Rows are points. The points of each table are mixes of a few directions, plus a little noise. How many directions does each table use, and how many do they share? Where both have some left over, give the other angles between the two spaces (their principal angles), to ten degrees, smallest first.
(in the rows, 128 means zero)

First (7 x 3):
[[135 125 123]
 [170 111  99]
 [184 105  89]
 [119 132 134]
 [127 128 129]
 [119 131 134]
 [ 43 163 186]]
Second:
[[ 80 101 136]
 [103  69 108]
 [140 126 121]
 [139 155 137]
 [142 101 108]
 [102 150 152]
 [191 194 134]]
Directions: first 1, second 2, shared 1

First (7 x 4):
[[ 75 156 137 146]
 [171 105 121 114]
 [182  99 118 110]
 [149 117 124 121]
 [ 96 146 133 139]
 [ 43 174 141 156]
 [181  99 119 110]]
Second:
[[159 132  84 123]
 [104  94 223 123]
 [152 112 128 124]
 [ 96 161 113 115]
 [129 142  92 156]]
Directions: first 1, second 3, shared 1

First (7 x 8):
[[128 174  97 130 148 156 127 130]
 [128 107 142 127 119 115 129 127]
 [128  47 182 124  93  80 130 124]
 [128  69 167 125 103  93 130 125]
 [128  85 157 126 110 102 129 126]
 [128 218  68 132 167 182 125 132]
 [128 196  82 131 158 169 126 131]]
Second (7 x 8):
[[124 118 136 123 123 116 133 130]
 [ 53 216  97  53 152  77 199 165]
 [159  46 171 157  99 122 100 111]
 [159  87 144 159 116 147  99 112]
 [151 145 108 153 140 170 105 119]
 [123 161 108 124 142 140 132 132]
 [127 123 131 127 126 124 129 129]]
Directions: first 1, second 2, shared 1

First, 7 rows:
[[129 130 127 126 126 126 131 129 126]
 [162 180  82  87  73  64 231 163  77]
 [108  98 154 152 159 165  68 108 158]
 [143 150 108 110 104 100 173 143 106]
 [103  90 162 158 168 176  52 102 166]
 [125 124 131 131 133 133 120 126 132]
 [125 124 132 131 133 133 119 125 132]]
Second (7 x 9):
[[116 105 150 146 151 159  79 114 152]
 [106 117 130 138 146 133 117 114 135]
 [ 70  92 140 158 182 150  86  89 154]
 [152 165  94  98  89  81 203 153  91]
 [173 142 136 115  97 135 125 153 125]
 [208 152 144 106  73 141 121 172 122]
 [ 71 123 101 134 157  98 165 102 117]]
Directions: first 1, second 2, shared 1

First:
[[  7 190 166  78  90 142 203 147 151 163 162]
 [188  97 109 153 147 121  91 119 117 111 111]
 [126 129 129 127 127 128 129 128 128 128 128]
 [127 129 128 128 128 128 129 128 128 128 128]
 [180 101 112 149 145 122  96 120 118 113 113]
 [175 104 113 147 143 123  99 121 119 115 115]
 [113 136 133 122 123 130 137 130 131 132 132]
 [124 130 129 127 127 128 130 129 129 129 129]
 [153 115 120 138 136 125 113 124 123 121 121]
 [ 87 149 141 111 115 133 154 135 136 140 140]]
Second (11 x 11):
[[118  97 103 148  97 136 123 129  99 123 163]
 [117 148 157 123 139 106 114 134 157 149 102]
 [141 149 150 107 125 131 151 104 156 114 139]
 [ 95  71  74 178  99 128  87 167  63 147 145]
 [140 147 146 111 137 129 144 114 149 119 125]
 [111 145 138 139 189  94  79 183 128 178  35]
 [143 137 133 114 127 138 151 110 138 111 141]
 [138 134 130 119 128 136 143 116 133 116 135]
 [138 113 107 131 121 144 140 123 107 113 146]
 [141 133 131 119 127 137 145 113 134 115 138]
 [130 135 140 120 118 127 136 115 144 124 140]]
Directions: first 1, second 3, shared 0; angles 60

First:
[[104 108 129 147 100 107 100 125 152 111 129 137]
 [148 179 120  79 158 152 170 125  79 145 121 122]
 [115 171 117  84 120 124 138 116  95 122 119 137]
 [133 131 128 126 134 133 134 129 124 131 128 126]
 [ 94 179 113  74  99 107 124 109  93 108 115 147]
 [176 146 131 112 184 171 176 140  99 163 130 107]
 [138  71 141 185 131 129 109 141 174 132 140 119]
 [125 164 120  91 129 130 142 120  98 128 121 132]
 [129  60 142 197 116 118  94 139 187 123 140 123]
 [117  72 138 184 107 110  92 134 180 117 138 128]]
Second:
[[125 143 125 112 127 128 133 124 116 127 125 131]
 [120 162 120  92 125 127 139 119 100 125 121 134]
 [130 120 130 137 128 128 126 130 135 129 129 126]
 [146  48 147 210 134 130 103 148 192 135 145 113]
 [102 245 100   7 119 125 164  99  34 118 104 149]
 [123 149 123 106 127 127 135 123 111 127 123 132]
 [124 146 124 109 127 127 134 124 113 127 124 132]
 [126 136 126 120 128 128 130 126 122 128 126 129]
 [142  68 143 191 133 130 109 143 176 133 141 117]
 [143  61 144 196 133 130 108 144 181 134 142 116]
 [128 129 128 126 128 128 129 128 127 128 128 128]]
Directions: first 2, second 1, shared 1
